Each point is reached from the start by the listed moves, each made 0, 1 or 2 times, or once backwards (-1), plus a little noise. Say if it took an odd or an even number of moves. Then give how often each move was made.

Moves:
(1): [33  6]
(2): [-1 52]
Start: [4 0]
Points:
[ 0 53] -> odd (0, 1)
[-31  48] -> even (-1, 1)
[41 57] -> even (1, 1)

Moves:
(1): [29  7  4  3  1 -2  6 -4  2  5  2]
(2): [-6 30  0  7 -4  7  1  0  0  1  0]
(3): [-4  2 42  9  2  0  4  3  0 -5  1]
(4): [  1  -8  -7  38   0  -1   1  -4   2   0 -10]
(5): [-3  4 -2 -3 42 -1  0  2  2  0 -4]
(6): [  0 -11  -2  -1   3  41   8  -5  -6  -1   3]
(7): [-5  4 -6 -2  3 -9 42  3 -2  3  1]
(8): [ 4  1 -3  2  0  5  1 32  2  0  0]
(9): [-1  1  2 -1 -1  3  5 -2 28 -4  0]
Start: [ 15  14  -7 -11  -3   3  -5   0  -5 -19  -3]
Points:
[ -6  -3 -16  65 -10 -29 -57   0   5 -26 -29] -> odd (-1, 0, 0, 2, 0, -1, -1, 0, 0)
[ 69  60  31  95 -10  76  -6  38  58 -26 -15] -> odd (2, 2, 1, 2, 0, 1, -1, 2, 2)
[-19 -37 -30 -24  12  57  83   2 -53 -14   3] -> odd (-1, -1, 0, 0, 0, 2, 2, 0, -1)
[-20  72  67  60  29  -7 -50  78 -20 -32 -20] -> even (-1, 2, 2, 1, 1, -1, -1, 2, -1)
[  8  69 -52 -42 -49  56  42  30 -15 -10  14] -> even (0, 2, -1, -1, -1, 1, 1, 1, 0)
[ 42   7  72 -32 -32 -11  95  75  -8 -19  18] -> even (1, -1, 2, -1, -1, 0, 2, 2, 0)
[ 48  18  68  92 -45 -31  12  61  38 -29 -15] -> even (1, 0, 2, 2, -1, -1, 0, 2, 1)

Moves:
(1): [16 -4  1  1  2 -7  0  1  2  2  4  0  2  0  0  1  2  0 -3  2 -3 -2  2 -2
  3]
(2): [ 3 17 -2 -2 -7  1 -2  3 -5  3  2  0  4 -1  6  4 -3  5 -1  2  0 -1  0  4
  1]
(3): [ 4  2 28  2  0 -1  3  1  1  1  1  3 -3 -1 -4  1 -2 -5  4 -2 -2 -2  1  4
 -2]
(4): [-5  3 -1 18  1 -1  5  4 -4  3  1  1  6  7 -2 -1  5  3 -1  2  3 -2  0  2
  1]
(5): [-2  5 -2 -4 26 -4  3  0 -1  5 -7  6 -2  2 -1  4 -1 11  4 -2  5  0 -7 -4
  0]
(6): [10 -3  0  4  2 21 -3 -6  2 -4  4  2  2  1  1  7  4 -5  0 -3  6 -1 -2  0
 -2]
(7): [ 2  4 -2 -3  1  6 25  1  0 -3  1 -1  4 -2  3  4  0 -3  3  2 -4  6  5  1
  4]
(8): [ 3 -5  3 -5  0  2 -4 19  0 -4 -4  5  3 -1  2 -1 -1  1  3  4 -3 -2  1 -8
  5]
(9): [-3  8 -1  5 -2 -1 -1  3 26 -4  0 -9  2 -3  2 -1  5  2  4 -5  1  1 -2 -2
 -8]
(10): [ 2  0  2  1 -3  5  5 -1  0 24 -1  1 -3  4  1 -6  0 -4  2 -1  0  1  1 -7
  1]
(11): [-6 -2 -2  0  5 -2  0  3  0  4 23  1  1  6  7  1 -9  0 -2  4  0 -7  0 -3
 -1]
(12): [-1 -3  0  0 -5 -4  3 -3  5  3  1 18 -2  4 -2  6  0  4 -3  2  0  1  0  0
  3]
(13): [-1 -3  2 -2  1 -3 -1 -1  0  6 -1  0 16 -6  1 -1 -3  3 -1 -1 -3  4 -2  2
  2]
(14): [  3  -3  -2 -10   0   1  -1   0  -2  -2  -2  -3  11  21   4   0   0   1
  -5  -2   0   3   7  -5  -5]
(15): [ 5 -5  1  1  0  1 -3 -5 -4 -7 -5  4 -3  0 26 -6 -1 -4  0 -6 -8  2 -1 -1
 -2]
(16): [-1 -4 -5  2  0 -5 -2  0 -2  7 -3 -4 -1  1  4 24  0 -2 -3 -3 -3 10  4 -5
 -5]
(17): [-5  2 -2 -7  4  1 -2 -2 -4 -5  6  1  4 -2  0  6 25  3  8 -1 -4  1  0 -7
 -4]
(18): [  2  -5   3   4  -4   3   6  -1  -5  -3  -3 -10   0  -5  -3   1  -3  26
  -1  -2  -7  -9  -4  -7  -7]
(19): [ 4  0 -6  1 -5  2 -2 -3  0 -4  1  0  3  4 -4  3 -4  0 23  3 -3 -2 -4  3
  4]
(20): [-3 -2  2  0  1 -1  0 -4  7 -1 -4  0  1  2  0  3  2  1  1 30  2 -5 -2  0
  6]
(21): [ 1 -1  1 -1 -2 -6  2  0  3 -1  3  0  1  0  8 -1 -2 -3  4  0 24  0  3 -3
 -1]
(22): [ 4  4  5  3 -3  4  0 -1 -1 -1  6  0  1  3 -1 -3 -1  4  1  5  0 18  2 -5
  0]
(23): [-1  0  0  4  3  1 -6  0  0  2 -1  3  0 -4  4 -4 -2  4  1  0 -1 -2 23  2
  0]
(24): [ 4 -9  4 -4  3  4  7  5 -2  8  4  3 -5  1  7  1  7  6  2 -1  2  5 -2 22
  0]
Start: [ -5  -4 -11   2  -9  -6   2 -10  -5  -8   6  -4   0   0  16   1  -8  -8
   8   4  -4  15  -3  -4   7]
Points:
[ -3 -12 -13  -1  -4  22 -35 -26 -21  10  49  20  18   4   4  37 -78 -53
  41 -16   7  -8  37  -2  14] -> even (-1, 0, 1, -1, 0, 2, 0, 0, -1, 0, 2, 0, 1, 0, -1, 1, -1, -1, 2, -1, 0, -1, 2, -1)
[ -4 -10 -40 -45  20   1  72 -11 -22 -10 -32 -11  15  12  56  -6 -46  78
  57  28 -24  -5 -36  39  24] -> even (-1, 1, -1, -1, 2, -1, 2, 0, 0, 0, 0, 0, 1, 1, 1, -1, -1, 2, 2, 1, 0, -1, 0, 2)
[ 31 -12 -18 -43 -13  39  -5  14 -11 -22   2  23   8   1  16   3   5 -31
  21  50  72  18 -21   6  45] -> odd (0, 1, -1, -1, 0, 2, 0, 2, -1, 0, -1, 0, 0, 0, -1, -1, 0, -1, 0, 1, 2, 0, -1, 1)
[ -9  14  18  64 -37   0   7   1  39  -6  59   2  -6  18  -4   2   4 -25
  72  95  38  27  21  31  30] -> odd (0, 0, 1, 2, -1, 0, 0, 0, 1, 0, 1, 0, -1, -1, -1, 0, 0, -1, 2, 2, 1, 2, 1, 1)

Moves:
(1): [  7   7  -3   3   3  -1   2   9  -4  -3   4  -2   4 -14   4  -2  -2  -1
  -2   2  -4  -1   7  -1]
(2): [-11  11  -8  -6  -3  -4  -6   0  -1  -4   6  -4  10  -8  -2  -2   7  -1
   3  12   5  -1  -2  -2]
(3): [-10  -4  14  -4  -6   4   2   9  -2   4  -6  -4   1   5   8  -2  13  -9
   5  -8   5   1   7  -8]
(4): [-11   2   3  10   3   0   3   0   2  -2   3  -6   2  -1  -5  -7  -1   0
  -7   1   1  -8  -4   4]
(5): [ -2  -5  -7   7  14   0  -7   6  -4  -4   0  -6   5   5   2 -10  -8  -1
  11  -3   5   3   1   2]
(6): [  0   1 -11  -1  -7  10  -5   6 -12   5  -5  -7  10  14  -5   2   4  -2
  -4  11  -9  -1   1   9]
(7): [-4  4  2 -9  1  5 17 -5 -9  0  0 -1  3  2  4  6  2 -5  4 -4 -5  8 -2  1]
(8): [  6  -3  -7  -8   6 -12   6   9   0   7 -10  -1   5  -2  -8  -2   3  -9
   4  -9  -5  -2 -13  -5]
(9): [ 1  4 -6 -1  2  2  7 -3 13 -5 -9  1  0  3  6  0  2 -6  0  2  0 -1  4  4]
(10): [-1  5  4  5  5 -2 -4 -5 -2  4  0  7  5 -1  8 -4 -1 -3 -4 -1  2  3 -5  5]
(11): [ 2  0  7 -6 12  6  4  6  5  3 17 -4 -4 -1  1  4  1 -2  4  5  3  0 -2  8]
(12): [-9 -1 -2 -1  1 -1  5  7  2 -5  2 11 -7  7  4 -1 -2 -7  1  8 -2 11  0 -4]
(13): [-1 -9  2 -4  1  1  3  0  3 -3  2  6 10  0 -2  4 -2  2  4  2 -1  3 -1 -1]
(14): [ 3  8 -5  3 -8 -8  4  5  1 -1  8  1  3 11 11  1  0  5  4 -2 -2 -6  4  1]
(15): [ -5  -4  -6   0   1  -1  -5   8   2   0  -4 -12  -5  -4  12   4  -5   2
  -4  -4  -5   1  -5   2]
(16): [  5  -3   7  14   1  -1   2   1   5  -1  -9  -4   4  -1   6  16   7   5
   4  -2  -5   4 -14  -6]
(17): [-1 -6 -3  1 -6  2  6 -4  3  4  3  1 -3 -2  0 -6 10  2  7 -6 -2  4 -1  1]
(18): [ 2  6  6 -5 -6  6  8 11  0  5 -2 -3  1  2 -3 -1 -5 18 -3 -6 13  1 -7  1]
(19): [  0   6   0   2 -11   0  -7   3   4   2  -3   1  -5   0   4  -1  -4  -2
  10   2 -10   2  -4   2]
(20): [-1 -1 -1 -3  3  1  9 -5 -3  5 -2 -2 -3 -4  2 -1 -2  4  3 11  4 -2 -4  0]
(21): [ 1 -4 -7  4 -5  3  2 -1  1  2  1  4  2 -4  4  5 -2 -4  1 -1 14 -3 -2 -4]
(22): [  6  -2   5  -5  -8 -11  10  -3  -3  -3   6 -12   2   0  -6   0   0 -11
  -7  11  12  16  -1  11]
(23): [-7  5  2 -1  0 -3  3  5 -2  9 -2  2 -1 -3 -4 10  0 -1  6 -2  2  5  8  1]
(24): [ -2   0   2   1   3  -9   3   5  -3 -14   1   3   2  -1   3   3   0   0
   1   3   2  -9  -5  15]
Start: [ -3  -7  -8  -1   4   4  12   3  -8  11  -1   4   7   5 -11   0   5  -8
   3  -7  -2   4   2  11]
Points:
[-32  63 -49 -29 -43   8  22  71 -38  20  -8 -12  73  12  -6 -12  32  35
  24  -7 -10 -32  43  33] -> even (2, 2, 1, 0, 0, 2, 0, 0, 1, 0, -1, -1, 1, 2, 0, -1, 1, 2, 0, 0, -1, -1, 2, 1)
[-35  20  -9 -21 -46  13  62  22 -28  69  51   1   8  50   7  43  51 -26
  40  46 -24  67 -18  31] -> odd (-1, 1, 0, 0, -1, 2, 1, 0, -1, 1, 2, 2, 0, 2, 0, 1, 2, 0, 1, 1, 0, 1, 2, -1)
[-40  -9  11 -20 -29  21  39  50 -32  -9  40  18   4  17  19 -14  23 -30
  20 -17 -10  32  61 -11] -> odd (2, 0, 2, 0, 0, 0, 1, -1, -1, -1, 0, 2, 1, 1, 0, -1, 1, 0, 0, -1, 0, 0, 0, 0)
[-21 -25 -32  14  20 -20  -5  29  39 -19  43  49   4  -6  44  53  -7 -15
  90  -7 -11   5 -35  30] -> odd (-1, 1, -1, -1, 1, -1, 0, 0, 0, 0, 2, 1, 2, 1, 1, 1, 1, -1, 2, -1, 2, -1, 1, 2)
[-48   7 -30 -46 -42 -33   1  80 -20 -17 -17 -36  43  39   3 -22  -4 -34
  52  53  25  44  27  37] -> even (0, 2, 2, -1, 2, 1, -1, 0, 1, -1, -1, 1, 2, 1, 1, -1, -1, 1, 2, 1, -1, 2, 1, 1)
[ 62   0 -47  28  37  -7  42  81  30  25 -12 -48   3  23  -7  -3  -6 -14
  37  -1 -43  34 -34  31] -> even (2, -1, -1, 0, 2, 1, -1, 2, 2, -1, 2, 1, -1, 1, 0, 2, 1, 1, 1, 0, -1, 1, 0, -1)
[  0 -22 -43  60  14 -22 -10  21   1 -29 -74 -28  -3  56  35  -2 -27 -37
  -5  54 -36  55 -77  95] -> even (-1, -1, -1, 0, 2, 2, -1, 0, 2, 2, -1, 2, -1, -1, 2, 2, 0, 0, 2, 1, -1, 2, -1, 2)
[  6   9 -27   1  42 -51  32   5 -22  59  19  14  16 -54 -32 -28 -10   5
   4 -21  22 -24 -12  20] -> odd (1, 0, -1, 1, 0, -1, -1, 2, -1, 2, 0, -1, 0, 1, 0, -1, 1, 0, -1, 2, 0, 0, 2, 0)

Moves:
(1): [ 1 -2 -2  0 -6 -2  1  4 -6 10  3 -8  0  9  4 -4  0 11  4  9  0  2 12  3
 -1  1  1]
(2): [  1   9   9  -3   3  11  -6 -21  14  10   3  -9  -1  -8  10   1   2  -4
   4  -5  -1  -5  -9 -18  10   7  -4]
(3): [ -2   3   7   1   0 -18   5  -8   3  -1 -16   3  13   6  -8   8   8  -2
  -5  -2  -6  -5  -2  -5   4  -3   6]
(4): [-7 -5 11 -5 -3  8 -1 -2  2 -6 -4 -3 10  5  4  9 10  5 -2 -2  4  5  4  6
  6  1  4]
(5): [  7   9  -3  -2   5   1   6   7   6   3   1  -5  -7   0   0   6   9  -5
  -1  -6   2   3   9  -5 -12 -23  -1]
(6): [  1   1  -3   0   4  -3 -11   1   3   6   7   2   9   6  -2 -11  -2   1
   2  -2   1   0 -11  -3  -7   0   3]
(7): [-4  2 -1  0  2 -2  7 -6  0 -5  2 -5  1 -4  3  6  3 -3 -5 -3 -2  3  6 -7
  8 -6 -9]
(8): [ 0  4 -9 -9  4  3  2 -9 -2 -3  4  3 -2  0 10  2 -7 -3  8 -4 -1 -3  0 -6
 -6 -1  2]
(9): [ 13   1   0   3  -2   4   6  -5  -1  -4  -4   3   2 -20  -2   3   1  11
   5  -4  -1  -4   4  -3  12   3   1]
(10): [ -9  -2  -4   7   5   1  -7 -10  23  -7  -8  -5  -1  10  15  11 -14  -2
 -15  -7  -8   7   4  -4   0   4   2]
(11): [-1  6 -9  8 -8 12 -1 10 -3 -2  0  2 -4  6  3  3 -6 -6 -3  9  5 -5 -1  6
  5 -2  2]
(12): [ -1  11   8 -10  -6   4  16 -11  11  -5   2   0  -2  10  -6   3  -2  10
   5  -4   3 -17  -3  -2  -1  -9   6]
(13): [ -1   3  10   6   3  -2   3   6  -3   8  -3  -6   1   1  -1  -4   7  -3
   1   3  -5   8   1 -10  11  -1   1]
(14): [ 13  -1  -8   8   2  -1   1  -1   0   3   4  -3  -4   2   0   1  -5   5
  -4  -5  -4 -12  -2   9  -1   2   0]
(15): [  9   0  -1   8  -4   0   0  -1   3   9  16 -14  -8  -3  -2  -2   5  -1
  -2  -8  -4  -3  14   1  -4  -7   2]
(16): [-1 -9  6  2  7  1 -2 -8  8  8  1 -1  4  2  0  0 -1  3 -8  8 -5  3  6 -6
 -5  2 -3]
(17): [  0  -5   7 -15  -5   4  -3   3   1  -9  -5   5   2 -13   9 -14  -2   7
  13  -1   1   0   2   3  12  -4   2]
(18): [  1 -11   1   2   4   0   1   0  -4  -4  -1  13   0 -16 -13   3   9   3
   4 -12  -4   1   3  -9  -5  -4 -13]
(19): [  3  -4  -9  -2  -1   0  -4 -10 -13  13  -5  -1  -2   0  -8  -4  -4   8
   8   4  -4   1  -3  -2   8  -1   1]
(20): [  3   1   9   5  -8   0   0   4   1   5  -2  -6  -4  -7   8   2  -5 -18
   1 -10   7   6  -3   6   7  -4   2]
(21): [-11   1  11   5   7  -2  -6   9  17   8  15   4   6   1  -1   0   6  -1
   0  -7   4  -3   3   9   2   1   5]
(22): [ 14   9   9  -2   5  -9  -7   6  -5  12 -13  -8   4   2 -14  -4 -13   1
 -14  -4  -8 -16 -10 -11  17  10  12]
(23): [ -4 -11   3   3 -10   6  -8   3  10  -3  11   0   3  -7  10   6  -4   9
  -6   2  -9   4   6  12   4   7  -1]
(24): [ -4  -2   0  -6  -3   5  15  12   2  -4  -2   1   1  -1  -5  -4   6  11
   1  -5   4 -16  -3  14   2   5   8]
Start: [ 12   4   9 -11 -14  -1  -3   7   4   2  -9   0   8  -9   8  -8   5  -3
   1  16  -1 -10  12   0  -5  -4  -3]
Points:
[ -6 -12   1 -18 -38 -13  36 -11 -15 -60 -28  20  -4 -36  34  20  34 -68
  14  -3  -3  27  85 -42 -24 -95 -43] -> odd (0, -1, 2, 0, 0, -1, 2, 2, -1, 0, 2, 0, 0, -1, 2, 1, 2, 2, -1, 1, -1, -1, -1, -1)
[-16 -42  47  46  -3   1 -36  15   9  71  46  17   8 -71  12   9  43 -16
  20  27 -27  56  44 -17  16   8 -59] -> odd (1, 1, 0, -1, 0, -1, 0, 0, 0, -1, 0, -1, 2, 0, -1, 1, -1, 2, 1, 1, 2, -1, 2, -1)
[  0 -21   1 -42 -24 -19  32  -8 -29  31  21  41  -1  28 -29 -22   5  48
  74   8  31 -59  14  65 -40 -20   7] -> even (2, -1, 0, 0, -1, -1, -1, 1, -1, -1, -1, 2, -1, 2, -1, 0, 0, 1, 2, 1, 2, -1, -1, 0)
